Rows are points. To make a cloud, some directions were put in groups of two or more. Within a group, all points are equally far from the middle, so they leave a hole (a ring in 2 directions, a hollow ball in 3). The other directions are filled evenly. Then the cloud was stretched, turned, moved and blurred a little. How many holes are there, and how many directions does each take, smallest first?

Cloud (20 x 3):
[[ 19 -24  -5]
 [-27   1 -36]
 [  7   6   2]
 [ 36 -33  39]
 [  3 -21 -25]
 [  4 -14 -47]
 [-12  -7  40]
 [-38  -5  48]
 [  2  20  55]
 [-32  34  15]
 [-22 -10  16]
 [ 23  14   0]
 [ 29  19  38]
 [ 20   2  53]
 [-37 -19   8]
 [-26 -33  35]
 [-41  12  38]
 [-18  17  35]
 [ -2 -36  12]
 [-17  19 -21]]
Holes: 0

Cloud (28 x 4):
[[ -1  48 -14  32]
 [-29  46 -28 -28]
 [  0  40 -33  39]
 [  3  33  23  26]
 [ 19  21  12  41]
 [ 30  15   7  16]
 [-11   9  -2  46]
 [ -5  42 -23 -49]
 [ 11 -39  26 -30]
 [ -1  26  11   2]
 [ -5  -8   3  -2]
 [ -7  -6 -44 -54]
 [ 29 -13 -27   6]
 [ -4  34 -11 -35]
 [-14  49   1 -43]
 [-31  33 -37  15]
 [ 13 -30 -12 -17]
 [-16 -25 -15  14]
 [ -7 -37   4  43]
 [-26 -15 -15  46]
 [ -2  19  18   9]
 [  8  15 -39  47]
 [ 25  -3 -20 -26]
 [-27 -38  38  53]
 [ -7  42 -32 -27]
 [ 16 -32 -10  12]
 [  2  15  19  -4]
 [ -6  -6 -30  45]]
Holes: 0

Cloud (27 x 4):
[[-39 -24  38  12]
 [  0   8  60  -1]
 [-19 -14 -17  -7]
 [-39 -36  31   5]
 [ -4   7  32 -21]
 [  0 -11  -5  12]
 [ 14 -10  24  26]
 [  0   6  34  25]
 [-41  -9  11 -17]
 [-12 -39  21 -34]
 [  0 -15 -17  30]
 [ 22  12  27  -3]
 [-15  41  -1  11]
 [  9  -2  24   1]
 [-18  32  -8   2]
 [ -5 -10 -22   2]
 [-27  22   0  -8]
 [ 39  18  48 -10]
 [ -3  30  16 -36]
 [  4 -13  31 -38]
 [ 11 -30  -1 -11]
 [-20  12  29 -28]
 [  0  19  11  -7]
 [ 36  11  56   0]
 [-21  -3   3 -21]
 [ 18  -3  36 -43]
 [  9  -6  41 -23]]
Holes: 0

Cloud (55 x 6):
[[-25   1 -11  26  13   7]
 [  3  28  39  14  11 -36]
 [ 12  23 -36  -5  17   1]
 [  9  40 -21  -5 -37  -1]
 [ 15  27  22  -5   6 -25]
 [-11  -5 -37   4  25  -3]
 [ 53  14 -21  17   4  -7]
 [-22  30 -32   2 -21   1]
 [  9  17 -49 -14  16 -30]
 [ 36   4  13 -27  12 -20]
 [ 19  14  32 -34 -22 -27]
 [-18   0  -8  10  26  -2]
 [ 22   9  -4   8 -60 -16]
 [ 18  10  14 -22 -14  -2]
 [ 19  37   8   4 -20 -24]
 [ 24 -10  -6  27 -29  -1]
 [-14 -29   2  -8  17 -19]
 [  5  14  12 -29 -31   7]
 [ -9  -6 -23  31   1 -14]
 [ 28 -13   5  -3 -24 -32]
 [-29 -14   1  20  -3   0]
 [-31 -17   9 -13  17 -13]
 [-13  15 -17  38   5   1]
 [ 29  -5 -20 -30 -18  -5]
 [ 20 -20  18  14  -6   1]
 [ 38   8  18  17 -22 -19]
 [ 39  -3 -41 -27  -7   4]
 [ 30   5   8  14  15  17]
 [ 32   8   8  23 -21   3]
 [-13  19 -41 -13   9  15]
 [-23  10 -32  -5  15  16]
 [ 19   2 -21 -20 -19  20]
 [ 22  28 -32 -35 -16 -10]
 [ 24  24  11  16  -8   0]
 [ -6  25 -10  -8   3  13]
 [-21 -23  24  29 -16   4]
 [ 22  40  -2  12 -15 -31]
 [  4 -11 -13   1 -18 -52]
 [-27 -17   2  -9 -12 -18]
 [ 38  10 -39  -6 -15  10]
 [ 12 -24 -31 -20 -17  -1]
 [ 10   6 -29  38  10 -36]
 [  3  30 -52 -10  -6  10]
 [ 29  26  -3   8  -1  -9]
 [ -7   4 -58 -15  23  -2]
 [ 28  34   0  -5 -26 -26]
 [ 51  32 -11  18  -5 -33]
 [-10 -26  10  -1 -18  13]
 [ 25 -21  -4  31 -10 -13]
 [ 14  24 -47  11  15   6]
 [ 28 -30  10  15   9 -24]
 [ 41  19  -3  -8   7 -22]
 [-10 -25 -44  -2 -11  10]
 [ 16  19 -35 -26  23 -38]
 [ 42  -2 -18 -25  -7 -15]]
Holes: 1 (2)

Cloud (46 x 6):
[[-30  26 -14 -43  17 -12]
 [ 24   7 -38  27   2 -12]
 [-30  27  -3 -36  51  20]
 [ 37  -5  11 -31  47  29]
 [ 17  43  28   4   7   7]
 [-22  -5   9 -52   2   9]
 [ -3  21 -26 -50  -3  30]
 [ 38  18  -1 -35  31 -14]
 [  2  42  14 -46  27 -22]
 [ -3  48   6  23  12   4]
 [-37  12 -36  -2 -13 -23]
 [ 12 -13  43   4  39 -30]
 [ 25   7   9 -38  18 -43]
 [ 19   4  12 -33  56 -44]
 [ 43  43   6 -38  22  23]
 [ 33  15  41 -20  46 -29]
 [ 29 -24  17   3  16  13]
 [ 33 -11  28 -12  35  10]
 [ 37  -8  28  -8  30  -4]
 [ 15   0  34  24  48   4]
 [ 11  37  18 -44  11  -5]
 [-34 -39 -24  20  -3 -11]
 [ 12  22 -17 -49  -6   0]
 [  5 -11  40 -11  40   8]
 [ -8   8 -31 -52 -12  31]
 [-18   8 -47  10 -30  27]
 [-47  23  -3 -26  49  -9]
 [ 12 -19 -39  -1  33 -11]
 [ 29  27 -48 -19   5  13]
 [-25  -5 -28 -19  35  21]
 [-15  -4 -13  24  38  26]
 [  5  52  16  14   9  41]
 [ 19 -29  -3  29   4 -14]
 [-37   4  29  23  46  -5]
 [ 37  -9  -4 -32 -20 -22]
 [-11 -29  20  -3   5  11]
 [  0  21  38 -20  36  59]
 [ 24  16 -53 -15  -2  -1]
 [  9  54 -30 -19  26  29]
 [-22  22 -39 -11  12  41]
 [-41   2 -10  16  12  10]
 [ 37  14  19 -31  27 -23]
 [ 18  14  -8  34  27 -26]
 [ 24   5  18  31  46  34]
 [-18 -24  -7 -42  35  -9]
 [  4  47  -4  25  36 -24]]
Holes: 2 (2, 2)

Cloud (73 x 8):
[[-15 -16   9  30   4 -25  -7 -31]
 [  7  21  -9   4  21 -33 -15 -23]
 [ -2 -40 -39 -13 -34 -35  20 -15]
 [ 18  20 -31   6 -13 -21  31  34]
 [ 13  29  -5 -20  17   5  41 -28]
 [-14 -33   2 -15  45  -6   2  13]
 [  2  28 -10  22  20  20  -9  31]
 [ 25   2 -12 -13  32  19  25  27]
 [-10 -12 -36 -19 -29 -52  23  -4]
 [-12   4  10  17 -28 -55  40  14]
 [  4  16  19 -40  30  -7  -8  -1]
 [-26 -10  43  -1 -18 -12  47 -26]
 [-29 -16  32  26  11  -7   3  16]
 [ 17 -28 -38  15 -11   3   5 -48]
 [ -8 -32  13  -1 -52  15  21 -30]
 [  3  26  33   2 -15 -13  26  41]
 [ 12 -35 -18  18   5 -22  58  -4]
 [ 26   0 -28 -25 -30  12  40   4]
 [ 15  -7 -39  -5  -1  27  19  35]
 [  3 -44  39 -17  -6  -8  26  30]
 [ -5 -30  18  21 -38  15   0 -24]
 [-13 -20   5 -36 -47 -21 -14 -12]
 [ 14  -1   6   9 -41  38 -15  31]
 [ 15 -14   6  -4 -51  29  31   1]
 [  3 -36 -21 -14   2 -54  -3  16]
 [-13 -25  11  38 -20   7  30  -4]
 [ 25 -32  22 -19 -12  17  31  40]
 [-15 -22  32  15 -34 -34  52   2]
 [ 24 -37 -39  20 -27  -8 -17  23]
 [-31 -17 -10 -32 -36  -6  17  -7]
 [ 16   6 -35 -22 -21  31   8   4]
 [-15 -38 -30 -10   2  21  -6   9]
 [ 24  14 -15 -18  30 -11  12  46]
 [-28   6 -33 -15  -6 -10 -16 -10]
 [ 42 -28 -32 -26 -12  -1   3  41]
 [-17 -34   4  24 -37  11  -1  44]
 [-22 -22 -21  21 -27 -39  34  17]
 [ 20 -37  45  16   6  -3   1   9]
 [ 26 -33  -9  30  -2  -5 -28  -6]
 [ 38  13 -30  21 -23 -11  -7 -38]
 [ 21   7 -47  10 -16  14 -18  13]
 [ 18 -25 -37  -7  -3  27 -15  -8]
 [-22  -9  -1 -38 -38 -21  26  11]
 [ 33  11 -20  -2  26  12  -9 -22]
 [ 24  15  11  15 -53   1  53   2]
 [ 19 -22 -31  -5 -13   7  57  -9]
 [ 12   0   3  21 -35  30  10  49]
 [ 25  16 -46   5 -33 -20   4  19]
 [ 18  23  10 -32  25  -8  12 -25]
 [ 33 -30  10  28 -19  -4 -21 -12]
 [-20 -13 -30   7 -15 -30 -30  -3]
 [ 20  -1 -35 -15 -15  31   5 -14]
 [ -6 -34  -9  13  37   3  15  11]
 [-28 -24 -24 -29 -19   0 -13  -2]
 [ 36  -7 -15  29 -43 -17  42  15]
 [ 18  25  33   2 -30 -37  39   3]
 [ 18 -44   9  23 -16 -46   8  17]
 [-20 -25  17  18  -9 -31  16  60]
 [ 26  10  41   5   3  29  12   2]
 [ 12 -45   3 -21 -50   3 -11  -4]
 [ 18 -16   8  -3 -54  23  35  10]
 [ 29  17 -13  -7  36  -7 -24   6]
 [ 11 -30   5  35  23 -16  28 -25]
 [ 26  19  34  -8  -9  25 -11 -21]
 [-14  -8  -4  12  21 -30 -33  -3]
 [ 23  11  -9 -35  25 -25  -9  34]
 [  3 -34  47 -15  -6 -25  33 -20]
 [-12  16 -34  -1 -16 -29   8  48]
 [ -7 -25  -4  20   1 -34 -30 -13]
 [ 41 -14 -20  11  25   5 -25  -1]
 [ 25 -37  16  21 -33  -9 -18 -18]
 [-32  -9  15 -20 -46   1 -16   5]
 [-10  -3 -33 -27 -38 -47  31 -22]]
Holes: 3 (2, 2, 3)

Cloud (103 x 9):
[[ -8  -4   3   5 -28 -14  -4  25  36]
 [ 38 -16  35 -21  16  -7  20 -10 -17]
 [ 17  10   5  -2 -22 -36   6  -7  35]
 [ 27  15  33 -22  -5 -23  34 -10  11]
 [ -3  15  10  -7 -37  10  10  29 -10]
 [  2 -16 -19   5  11 -28  18  15   4]
 [ 34 -16  -3   0  -3 -14 -14  -1  -6]
 [ 10   7 -10 -18 -13  28 -21  24  -5]
 [  8 -15 -25  17 -15 -30   5 -25  23]
 [  7  18 -17 -11   7 -23  13 -21   3]
 [-12  -1  -5 -13  -7  11   6 -30  -7]
 [ 40  -2  -6  14  22 -11  -4  -1  26]
 [-21  -2   8  16 -40  17 -16   9 -20]
 [  4  12 -17   6 -40 -15   0   1  26]
 [ 10 -23  25 -21 -35 -32  30 -29 -17]
 [  8  -4  19  29 -22  -3   4 -27  -8]
 [ 39  -3  19 -39  15  -7  23   3  12]
 [ 20   6  10  -1 -21  -3 -24 -28  -4]
 [-12  12  -8   5  -1 -33  17  -9  -6]
 [ 20  -1  -3  16 -42  -3  -8   6 -20]
 [  3 -12 -21  26 -18 -25   1  -5  33]
 [ 14  -7  37   2   9 -31 -19   9  19]
 [ 29  16   8  -7 -22   2  13  -7 -19]
 [ -4  -2  29 -15  16 -21 -13  15   0]
 [ -2  17 -13  23 -44 -24  -1  19   6]
 [ -5 -10   6  17  10  16 -30  29  -1]
 [-15  -9  31 -22  -1  -3  14  11  20]
 [ 11   5 -16   3   7   0  -7 -19 -29]
 [ 19 -15 -15  34 -16 -19   0   1   9]
 [ 27   8  -2 -13  -3  19  18  26 -14]
 [  8  13  30 -19 -27  17 -10  -5  23]
 [ -3   2  37  -6 -48 -27  24  11 -18]
 [  7  14 -32  -5  10   4  -6   8  38]
 [ -2 -21  43   0 -36 -32  -6  14   8]
 [ 37 -11   2 -17  21 -10   5  -2 -11]
 [ -3 -17   1 -17 -14 -38 -24  13   6]
 [ 21 -10 -14 -10 -12  31  14  12 -20]
 [ 14 -17   6  14 -36 -23  -5  14 -16]
 [ 13 -35  16   7   1 -30  34  -8 -34]
 [  5  -3   5 -10 -47 -10  32   0  -8]
 [ 14 -17  -8  12  -7   1  36 -13 -46]
 [-18   8 -15 -11   9   6  -5  -9   6]
 [  4 -11  33  12 -42 -13 -20 -19   3]
 [  8 -24  56  -7   7  -7   1  14  19]
 [ 15 -26  36 -20  -5 -35  22  17 -10]
 [  6 -35  11  -2 -27   4  -3  25  -7]
 [-12 -11  24   1 -50  -8   8  12  21]
 [ 21 -18  15  19  10 -34  18  -8  19]
 [ -2 -21  46 -20  -4 -25  -6  10  23]
 [ 14  -3  13   8   1  27   7 -16  10]
 [ 27 -21   1   9 -18  13  -5  20  10]
 [ 18  -3  11  17 -44 -13  16   1 -32]
 [-15 -30  14   5 -21 -19  13 -31  -3]
 [ 12 -14   4  14 -30 -27 -17   0 -21]
 [ 13  -5  15 -34 -10 -10  14  11  35]
 [ 24 -23  17  15   1 -34  31 -14  16]
 [ -5 -26  22  -7 -26 -11  21  21  22]
 [  3 -12  18  12 -50 -24  -7   9 -21]
 [  1 -38  17  -9 -23  21   6  14 -19]
 [  1 -12 -15 -16  -3 -22  -1  33   3]
 [ -2 -41   6 -12 -33  10  15  -5   0]
 [  4   4  10  -1 -25 -40  -1  14  12]
 [-24 -28  19  -1 -13 -29  12 -16  10]
 [ 25 -14  10  12 -19 -29  -4  14  19]
 [-19   3   9  -7 -27  10   9  -8  14]
 [ 23  15  24  19 -26  -1 -10   9 -29]
 [ 32  -7  32  -9  31  -1  25 -21  18]
 [-13  -4 -17  12 -14 -30  25 -15   3]
 [  0 -13  19 -35 -22 -31  21   6   0]
 [-29   4 -16  -2 -25  19  -9  10 -20]
 [ 24 -15  27   9  21 -30   6 -11  23]
 [  3  15 -12  -2 -49  -1 -20   2   5]
 [ -5 -19  19  -8 -39 -20  -9 -17 -23]
 [-13 -19  21  13  13 -10  10  28   7]
 [ -2 -15  46  -6   8 -35  27 -10  19]
 [  3  12   1 -22 -12  23 -36   7  16]
 [ 11 -29  28 -15  19   0   6 -10 -17]
 [ 38 -17  21  22 -12  -7  26  22 -16]
 [  8   9  -6  -8   1 -34  27  -5   6]
 [ 25   7   2  -2  14 -16   9  29  -5]
 [ 29   1  12  -4  -3   4 -38  24  12]
 [  1   2  32   0 -41   3 -12 -13  -9]
 [ 11   4 -35 -10  14  27  -7   4  12]
 [-12 -24  12   0   4 -24  17 -13  31]
 [ 29  -6 -35   0  22  16  -8  -4  14]
 [ -8  -3 -25  26 -32   8  15  -2 -22]
 [ 24   6 -19  -4  12  15 -17  22  37]
 [  1   6  29  -6 -29   4  -9 -21  -3]
 [ 37 -22  10  17 -13  10  18  10  17]
 [ 12 -20 -19  -2  -6   1 -27  39 -16]
 [ -4 -23   1   4  -2  -1  -3  45  10]
 [-35 -12   1   6 -18 -20   4   1   9]
 [ 36  10  22  10 -24   7  29  10 -33]
 [  6   6   3 -24  -4   2 -19 -28 -10]
 [ -2  -2  10  42 -32 -33  -2 -20   0]
 [ 17  25  12  12 -37 -12  15   0 -18]
 [ 10  15 -13   4   5  24  -3  -3  31]
 [  0 -27  60  12 -41 -19  12   0 -17]
 [-15 -10  11  14 -24 -27  20 -30  -1]
 [ 20  -7 -15 -19  21  20  10  10  23]
 [ 19 -13  31 -20 -30  25   4   1 -13]
 [ 22 -13  10 -29 -19  20 -18  -7  -6]
 [  3 -12   9 -27  11  18  19  29   5]]
Holes: 2 (3, 3)
